Rows are points. Each table stands for the endless flat space through its points: a line for two points, a plane for three, and so on. Write the one point that lies in both, or say that there is none.

First (3 x 4)
-10; -23; 9; 9
-6; -18; 12; 5
2; -14; 12; 0
Second (2 x 4)
-3; -15; 4; -2
12; -30; 10; 13
They share: 2; -20; 6; 3

First (3 x 8)
-17; -6; 7; -13; -1; -4; 11; -2
-16; -14; -11; -25; -10; -17; -2; -9
-5; -3; -11; -22; 8; -7; -1; 4
Second (2 x 8)
-11; -1; -2; -14; 5; -9; 8; 3
-19; -17; 10; -22; -7; 7; 4; -9
They share: -13; -5; 1; -16; 2; -5; 7; 0

First (3 x 9)
-1; -18; -33; -33; -4; -40; -32; -13; -27
-31; -2; -3; -21; 3; -12; -1; -16; 0
-26; -11; 11; -4; 5; -4; -3; -6; 5
Second (5 x 9)
-17; -29; 15; -9; 23; -42; -26; 25; 2
-1; -6; -18; -7; -8; -11; -15; -15; -28
-21; -8; -12; -5; -28; 9; -9; -47; -10
-35; -7; 5; -11; -11; 6; -8; -27; 0
-10; -12; -12; -23; 12; -18; -7; 1; -5
They share: -16; -15; -3; -12; 2; -16; -14; -7; -6

First (3 x 12)
-8; -8; 2; 4; 1; -7; 17; -24; 4; 8; 19; 9
-9; -8; 0; 9; 1; -9; 22; -22; 1; 7; 18; 4
14; -26; 28; 14; -35; 13; -3; 10; -14; -30; 11; -13
Second (4 x 12)
20; -2; 9; 25; -11; -15; 12; -5; -17; -38; 39; 19
6; 14; 15; 21; -18; 4; -11; 1; -31; -28; 10; 21
4; 16; 19; 21; -10; -6; -5; -1; -31; -36; 16; 33
-5; -43; 31; 1; -3; 4; 35; -14; 29; -2; 26; -11
They share: no point

First (2 x 14)
-22; 17; 8; 13; -25; 17; -19; 6; 5; -2; 25; 1; -4; -5
-16; -13; 2; -17; 5; 17; 17; 0; -1; 4; 1; 31; -10; -5
Second (2 x 14)
-34; 5; 5; -14; 5; 8; 17; -9; -1; 19; 4; 22; -7; 7
-29; 4; 5; -10; 0; 11; 11; -5; 0; 13; 7; 20; -7; 3
They share: -19; 2; 5; -2; -10; 17; -1; 3; 2; 1; 13; 16; -7; -5

First (4 x 20)
40; 1; -13; -21; 22; -7; 13; 9; 20; 18; -24; -15; -23; -13; -4; -12; -19; 18; 38; -18
2; 18; -28; -28; 12; -3; 30; 10; 29; 4; -3; 6; 7; -19; 24; 6; -17; -9; -3; 0
26; 18; -28; -25; 15; -13; 18; 3; 35; 7; -12; -5; -10; -24; 8; -4; -9; 8; 17; -4
4; 32; -41; -22; 0; -18; 17; 3; 47; 1; 1; 0; 3; -36; 24; -2; 2; -9; -6; 11
Second (3 x 20)
10; 15; -30; -10; 7; -12; 12; 21; 20; 12; -1; 14; -27; -15; 24; -1; -19; -5; -1; -7
14; -1; -20; -26; 7; 6; 22; 19; 20; 14; -9; -10; 3; -5; 32; -15; -35; -21; 5; -17
-8; 7; -10; -18; 7; 2; 22; 15; 20; 18; -15; -18; 13; -25; 8; -3; -7; -3; 17; 3
They share: 4; 7; -19; -18; 7; -1; 19; 18; 20; 15; -9; -6; -2; -16; 20; -6; -19; -9; 8; -6

First (2 x 24)
12; -19; -10; -10; -7; 3; 14; 14; 0; 5; -5; -6; 5; 7; 5; -13; -9; -28; 20; 24; 23; 5; 5; -20
-3; -14; 5; 0; -17; 28; 14; -6; 30; -10; -30; -6; -20; 2; 5; -8; -14; -8; 20; 9; 18; 15; 15; 10
Second (4 x 24)
5; -34; 14; -33; 8; 25; 22; 21; -4; 13; -14; -2; -25; -2; 27; -21; -15; 4; 11; 13; 30; 23; 3; -33
-17; 4; -6; 13; -26; 17; 4; -9; 28; -29; -28; -10; 3; 18; -23; -3; -11; -28; 29; 31; 0; 3; 3; 17
-11; -5; -2; 11; -23; 19; 1; -7; 28; -24; -21; -9; 6; 14; -17; 2; -9; -30; 25; 30; 7; 1; 8; 17
-10; -7; -1; -1; -16; 19; 11; 0; 18; -16; -24; -7; -7; 12; -8; -9; -12; -18; 23; 24; 9; 9; 3; 2
They share: no point

First (3 x 24)
39; -20; -6; 10; 10; 11; 24; -13; 25; 18; 18; 14; 10; -11; -4; -32; 4; -15; 1; 25; -7; 23; -11; 2
43; -14; -12; 10; 22; 23; 20; -1; 21; 12; 24; 8; 16; -5; -6; -22; -2; -15; -3; 15; -1; 31; -15; -2
3; -4; 13; -20; -23; -32; 20; -11; 16; -3; -16; 28; 1; -20; -6; -27; 18; -15; -23; 20; -36; -4; 10; -7
Second (5 x 24)
-3; -14; -1; -17; -13; -9; 6; 0; 5; 9; 15; 22; 11; -1; 17; -47; 13; 6; -34; 19; -23; 19; -16; -6
59; 4; 9; 3; 10; 13; 26; 8; 16; 3; 4; 36; 5; -24; -27; -4; 20; -32; 0; 16; -4; 1; 14; -9
47; 17; 6; -6; 0; 0; 34; 19; 8; 16; 9; 27; 5; -20; -42; -10; 3; -22; -1; 26; -2; -9; 28; -9
21; -6; 29; 13; -6; -5; 40; 4; 22; -13; -14; -8; 47; -2; -19; -32; 12; -22; -18; 6; -46; 5; -12; -21
42; -1; -11; -8; 8; 0; 15; 0; 11; 5; 5; 36; -4; -25; -21; 0; 8; -17; -9; 7; -1; 7; 15; -1
They share: no point

First (5 x 24)
-9; 23; -16; 4; 25; 2; -35; 12; 0; 8; -16; -10; -4; -16; -10; -26; -20; 8; 36; 9; -4; 42; 21; 10
-22; 19; -7; -9; 3; 14; -11; 11; -9; 19; -36; 1; 4; -11; -12; -21; -26; 9; 30; 2; 6; 20; -1; 0
-9; 18; -9; 11; 22; 10; -29; 23; 10; 8; -6; -14; 2; -4; -10; -27; -14; 10; 25; -1; -2; 30; 11; 1
-18; 16; 11; 13; -2; -8; -12; 18; 17; 16; -6; -24; 0; 1; -12; -3; -16; -15; 8; 18; 9; 14; -10; -5
-18; 14; 26; 24; -8; -14; -7; 30; 21; 13; 6; -37; -10; 5; -20; 4; -12; -21; -11; 32; 14; 4; -21; -5
Second (3 x 24)
-12; 15; -5; 7; 16; 11; -34; 35; 36; 9; -33; 9; -14; -17; 11; 1; -4; -4; 16; 12; -11; 25; 2; -2
-32; 32; -12; 3; 8; 20; -25; 27; 26; 1; -29; -2; -1; -11; 3; -1; -6; -13; 14; 15; -1; 23; 4; -1
-17; 20; -9; 6; 17; 17; -37; 39; 41; 4; -38; 13; -16; -20; 15; 5; 0; -7; 14; 15; -13; 26; 4; -1
They share: -17; 17; 0; 6; 5; 2; -16; 15; 11; 16; -14; -14; 5; -2; -9; -13; -18; -4; 20; 6; 5; 20; -2; -4

First (3 x 24)
-2; 0; -11; 30; -6; -10; 9; 16; -5; -11; -10; 2; -10; -8; -10; 11; -22; 5; 22; -17; -17; 2; -3; 19
19; 0; -4; 6; -15; -31; 27; 21; -11; 1; 14; -13; -17; -12; 7; -9; -28; 31; 9; -4; -11; 7; -13; 30
17; 13; 4; -1; -16; -42; 42; 23; 10; -2; 21; -6; -25; 2; 6; 9; -7; 44; 22; 9; 7; -4; 9; 11
Second (6 x 24)
4; -7; -42; 24; -29; -47; 39; 37; 1; -37; 23; -8; -9; 4; -34; 51; -24; 8; 1; -5; -30; 16; -15; 23
-3; -12; -20; 18; -16; -23; 32; 17; -5; -13; 1; -4; -13; -19; -7; 15; -9; 13; 16; -20; -16; -8; 0; 10
5; 0; -14; 20; -27; -1; -3; 20; 7; -9; 8; -2; -29; 13; -4; 1; -41; 45; 15; 19; -39; 4; 6; 1
26; 2; -27; 46; 0; -12; 20; 28; 25; -14; 28; 8; -8; 5; -10; 5; -13; 18; 2; 22; -40; -14; 3; 2
-17; 5; 3; 18; -28; 0; -2; 15; -22; -3; 1; -32; -22; 4; 14; -17; -27; 36; 32; 3; -17; -20; -8; -6
17; 10; -7; 49; 16; -30; 47; 27; -1; -7; 12; -14; 12; -24; 1; -1; 27; -20; 19; -27; 3; -35; -16; 15
They share: no point

First (2 x 24)
34; -24; -10; 9; 3; 23; 8; 6; -1; -2; -5; -20; 24; -7; -7; -22; -21; -1; 0; 0; -12; 29; 14; 19
9; -14; 20; -11; 8; 13; -7; 11; -11; 23; 10; 10; 9; -22; 8; -12; -21; -1; -10; 10; 13; 4; 24; -1
Second (6 x 24)
6; -14; 13; -14; 3; 41; -1; -24; 4; 19; 35; 16; -28; -35; 1; 8; 13; 19; 7; 17; 11; 8; 37; 8
21; -14; 15; -15; 1; 14; -1; 14; -4; 10; -12; -21; 21; -11; 0; -9; -41; -5; -14; -1; 10; 7; 14; 10
19; -11; -5; 11; 11; 28; -1; -15; 28; 39; 33; 12; 24; -35; -31; -10; -14; 11; -25; -18; -40; 19; 42; 9
-8; -14; -1; -3; -4; 20; -24; 7; 12; 6; 3; 1; -13; -24; 12; 10; 11; -3; 5; 32; 15; -19; 38; 13
15; -10; -4; 5; 6; 17; -11; 4; 29; 29; 6; -3; 31; -25; -24; 0; -26; -1; -29; -14; -29; 3; 35; 12
22; -21; 29; -21; -4; 16; 16; 16; -38; -1; -2; -20; 8; -12; 27; -35; -30; 1; 10; 23; 39; 21; 0; 2
They share: no point

First (5 x 24)
3; 10; 0; -24; -12; 3; 14; 13; -8; -12; -27; -25; -28; -21; -8; -22; -23; 16; 21; -7; 0; 15; 39; 11
3; 16; 3; -18; -5; 3; 6; 13; -15; 0; -30; -16; -16; -33; -23; -21; -16; 25; 10; -7; -2; 0; 43; -3
-1; 4; 7; -22; -1; -17; -6; 17; -35; 16; -26; -4; -12; -33; -47; -17; 0; 21; -10; 9; 14; -12; 39; -19
-14; -2; 29; -4; -25; 6; 28; 16; 15; -21; -31; -20; -29; -10; 22; 3; -8; 7; 42; 25; 30; 29; 18; 12
1; 3; -1; -29; -15; 1; 13; 11; -5; -11; -31; -30; -34; -20; -3; -27; -33; 17; 22; -5; 0; 19; 43; 12
Second (6 x 24)
32; 17; 25; -6; -14; -39; 22; -11; -18; -35; -16; -11; -16; -16; -8; 19; -5; -30; 11; 4; 21; -10; 28; 24
-17; 9; 11; -20; 7; 21; 5; 41; 4; -11; -34; 15; -3; -15; -17; -21; 33; 43; 31; -12; 6; 23; 16; -21
0; 14; 6; -23; -33; -12; 20; -2; -17; -12; -25; -16; -29; -30; -25; 0; 0; -17; 13; 1; 26; -11; 14; 20
4; 10; 14; 22; -2; 3; 6; 31; -31; -2; -15; -19; -17; -15; -27; 16; 20; 15; 25; 21; 36; 6; 12; -4
21; 1; 12; 6; -3; -15; -1; 13; -16; -25; -37; -14; -23; -13; -17; 9; 13; 5; 36; -8; 31; 2; 12; 4
6; -13; -12; -6; -23; -3; -9; 3; -17; -25; -49; -18; -32; -19; -28; 11; 16; 4; 34; -16; 31; 1; 3; 1
They share: -1; 16; 16; -6; -8; -1; 16; 21; -16; -10; -17; -5; -12; -19; -20; 2; 15; 8; 17; 9; 20; 5; 19; 1

First (2 x 24)
13; -10; -10; 1; 19; 6; 14; 12; 13; 26; 25; 2; 14; -2; -23; 2; -19; -7; -10; 1; 0; 4; -18; -22
17; -26; -2; 17; 15; -2; -2; 24; -3; 6; 9; 26; 34; 18; -15; -6; -19; -11; 2; 17; 8; -16; -18; 2
Second (3 x 24)
41; -35; -12; -10; 12; -22; 23; 40; -6; 20; 17; 8; -1; -22; -23; 12; -14; -20; -5; 15; 16; 17; -30; -19
11; 1; 12; 8; 0; 14; -7; 22; 18; 38; 41; 2; 23; 8; -17; -18; -44; -14; -5; 15; -14; -13; 0; -1
24; -20; -20; -4; 25; -1; 15; 19; 7; 11; 6; 10; 15; -8; -19; 16; -4; -13; -2; 3; 14; 0; -37; -28
They share: no point

First (7 x 24)
-12; -30; 6; -21; -9; 45; -5; 31; -35; 16; -28; 6; 3; 27; -29; -1; -13; -18; -6; -31; 16; -24; -32; 4
-62; -24; -10; -15; 3; -4; -28; -5; -20; 2; -23; -10; 0; 4; 18; -20; 8; -10; -10; -23; 11; 11; -7; -21
3; -21; 16; -5; 0; 16; 14; 9; -3; 4; -29; 1; 48; 37; -18; 4; 35; -2; 20; -10; 25; 11; -28; -12
-46; -44; -8; -4; 6; 12; -29; -6; -21; 8; -19; -7; -4; 19; 4; -14; 7; -31; -2; -24; 31; 3; -13; 1
-18; -8; 3; -4; -7; 18; -7; 12; -28; -19; -22; 18; 9; 15; -7; 3; -9; 23; -14; -8; 22; 8; -7; -6
-10; -34; 13; -22; -19; 21; -11; 25; -45; 47; -43; -18; 39; 32; -6; 17; 5; -30; 22; -25; -6; 3; -2; -19
8; -23; 15; 2; -14; 22; -1; 12; -32; 2; -31; 9; 35; 36; -11; 23; 5; 5; 12; -2; 25; 17; 0; -2
Second (4 x 24)
-24; -10; -10; 11; -2; 29; -11; 8; -19; -15; -16; 0; 30; 25; -14; -14; 0; 11; -12; -24; 23; 5; -15; -10
-2; -33; 23; -29; 11; -11; -3; 17; -25; 26; -34; 15; 5; 13; -5; 20; 16; -14; 22; 3; 22; -7; -8; 2
-55; -26; -12; 3; -14; 43; -39; 4; -42; -6; 12; 26; 42; 10; -31; -7; -38; 38; -42; -17; 0; 18; -50; -38
-20; -31; 5; -15; 7; 6; -20; 7; -29; 10; -23; 8; 19; 19; -7; 5; 4; 4; 0; 1; 21; -5; -16; -4
They share: -16; -17; 3; -3; 1; 16; -6; 13; -21; 0; -21; 8; 21; 19; -13; -1; 4; 2; 0; -17; 21; 3; -14; -8

First (6 x 24)
16; 9; -8; 2; 18; 11; 28; -5; 4; -49; 0; 4; 37; -4; 16; -21; 15; -23; -13; 19; 20; 24; 7; 3
-10; 30; 5; -1; 16; -45; -9; -27; 11; -1; 30; 8; -13; -7; 5; -25; -17; -22; 0; 46; 23; 15; 38; 5
7; 17; -5; -3; 23; -15; 13; -5; 7; -32; 11; 5; 14; -12; 16; -20; 1; -19; -5; 38; 33; 19; 24; 1
-40; 27; 1; -16; 28; -16; -45; -17; 1; -8; 48; 25; -17; 13; 11; -6; -15; -6; -17; -18; 3; -24; 6; -8
12; 14; 0; 12; 2; 3; 25; -32; 6; -32; 6; 3; 34; 8; 2; -30; 11; -33; -15; 14; -5; 30; 7; 12
-4; -7; -7; -48; 13; -25; -59; 19; 0; 6; 43; 5; -7; 20; 23; -4; 8; 4; -38; -2; 31; -46; 15; -42
Second (2 x 24)
3; 11; -4; -9; 12; -14; -13; -6; -4; -15; 22; 4; 11; 0; 9; -9; 6; -9; -18; 10; 9; -4; 13; -10
1; 16; 0; -5; 8; -15; -17; -4; -9; -10; 26; 7; 9; 2; 7; -6; 6; -6; -16; 8; 3; -5; 14; -15
They share: 5; 6; -8; -13; 16; -13; -9; -8; 1; -20; 18; 1; 13; -2; 11; -12; 6; -12; -20; 12; 15; -3; 12; -5

First (2 x 24)
37; -23; 8; -4; -4; -13; -16; 6; -3; 4; 26; 16; -7; 7; -2; -8; -20; 14; 29; -4; -17; -5; 8; 25
31; -22; 2; 0; 1; -14; -16; 6; -5; 3; 23; 10; -8; 4; 3; -4; -19; 11; 23; -6; -14; -9; 12; 21
Second (2 x 24)
5; -19; -29; 20; 2; -25; -26; 15; -20; -11; 15; 8; -18; -2; -5; -1; -9; -12; 11; -12; -18; -27; 17; -2
9; -18; -23; 16; 5; -23; -23; 12; -18; -6; 16; 4; -14; -3; 1; 2; -11; -6; 10; -13; -15; -23; 19; 3
They share: no point

First (4 x 24)
12; 17; -30; -10; -30; 7; -44; 2; 30; 16; -31; -20; -3; 25; -7; -9; -28; 13; -29; 0; 42; -19; -42; -19
-12; 14; -12; -25; 0; -5; -11; -19; 12; -11; -4; -20; 9; 25; 5; -6; -22; 10; -17; -33; 6; -25; -3; -4
-7; 3; -27; -5; 2; 11; -10; -15; 0; -17; -10; -11; 5; 10; -2; -7; -9; 8; -27; -37; 0; -11; -1; -21
0; 20; -16; -25; -19; -6; -32; -6; 26; 10; -20; -21; -1; 29; -1; -9; -29; 13; -19; -7; 33; -27; -31; -6
Second (5 x 24)
-7; -14; -6; -25; 1; -7; -26; -35; 21; -2; -37; -37; -30; -1; -32; 16; -17; 5; -45; -10; 5; -14; -26; -10
10; 0; -17; -22; -3; -1; -12; -26; 19; 30; -13; -31; 1; 26; 3; 25; 8; 39; -26; -14; -1; -22; -10; -8
-26; 28; -17; -24; -16; -8; -29; 13; 3; -25; -10; 3; 7; 5; 2; -41; -41; -16; -14; -20; 33; -25; -17; -13
1; 14; -22; -19; -16; -14; -7; -20; 17; 7; -26; -27; 0; 38; 7; -6; -14; 18; -13; -8; 7; -21; -17; -19
-15; 2; -11; -20; -14; -23; -19; -23; 20; -25; -48; -27; -27; 17; -22; -19; -40; -16; -29; -3; 14; -10; -31; -26
They share: no point
